Each row is a point. Two turns around zero, p and q, are shown by what they do to some points. Where does a point land after both, in the order given? Backwards means that the second turn is done in reverse. Each puzzle has new turns, and all numbers are rounded.

Turn p:
| -1.19 | -0.81 | -> | -1.36 | +0.48 |
| +0.95 | -2.14 | -> | -1.16 | -2.03 |
| +0.36 | +1.46 | -> | +1.39 | +0.57 |
| -0.12 | +1.49 | -> | +1.13 | +0.98 |
Turn q:
| +1.82 | +1.23 | -> | +2.15 | -0.45 |
| -1.68 | -0.05 | -> | -1.21 | +1.17 |
| -0.13 | -1.17 | -> | -0.93 | -0.72 |
Where do these land?
p, then q: | -1.49 | +0.75 | -> | +0.99 | +1.34 |
p, then q: | -0.56 | -0.48 | -> | -0.38 | +0.63 |
p, then q: | +2.38 | +0.65 | -> | +0.24 | -2.46 |
p, then q: | +1.37 | -0.94 | -> | -1.16 | -1.19 |
q, then p: | -1.70 | +0.02 | -> | +0.30 | +1.67 |

Turn p:
| +0.49 | -0.53 | -0.27 | -1.19 | -> | +1.20 | +0.29 | -0.56 | -0.41 |
| -1.14 | -1.41 | +0.83 | -0.54 | -> | +0.18 | -1.64 | -1.03 | -0.70 |
| -0.69 | -0.78 | +0.89 | -1.91 | -> | +0.64 | -0.55 | -1.45 | -1.65 |
| -0.37 | +0.82 | +0.56 | -0.34 | -> | -0.72 | +0.38 | -0.15 | -0.74 |
| +0.20 | +1.49 | -2.18 | +2.18 | -> | -1.19 | +1.35 | +0.92 | +2.77 |
| +0.26 | -1.51 | +1.00 | -0.88 | -> | +1.22 | -1.17 | -0.22 | -1.10 |
| +1.25 | +1.92 | -0.83 | +2.69 | -> | -1.33 | +1.33 | +2.50 | +1.85 |
Turn q:
| +1.58 | +1.01 | -0.58 | -0.20 | -> | -0.04 | +1.72 | +0.73 | -0.64 |
| -1.47 | -1.37 | +0.84 | +1.62 | -> | -0.71 | -2.16 | +0.14 | +1.48 |
| +0.97 | -2.36 | +1.83 | -0.24 | -> | +1.40 | -2.03 | +1.90 | -0.47 |
| -0.86 | +2.15 | -0.65 | -0.56 | -> | -1.04 | +1.23 | -1.75 | -0.67 |
| -0.22 | +0.57 | -1.44 | -0.62 | -> | +0.40 | +1.24 | -1.02 | +0.30 |
Where do these land?
p, then q backwards: | -0.48 | -2.30 | +0.66 | -1.30 | -> | -1.28 | -1.16 | +0.98 | -1.92 |
p, then q backwards: | +1.25 | +1.88 | +1.28 | -1.17 | -> | +2.07 | +1.70 | +0.32 | -0.92 |
q, then p: | +0.57 | +2.13 | -0.01 | +0.90 | -> | -1.82 | +0.45 | -1.36 | -0.56 |
p, then q: | -1.15 | -1.05 | -2.91 | +1.14 | -> | -1.48 | +0.45 | +1.22 | +2.88 |
p, then q: | +0.66 | -0.30 | +0.15 | +0.64 | -> | -0.16 | -0.62 | +0.67 | -0.32 |
p, then q: | -0.85 | -0.36 | +0.83 | -0.21 | -> | +1.06 | -0.27 | -0.51 | +0.35 |
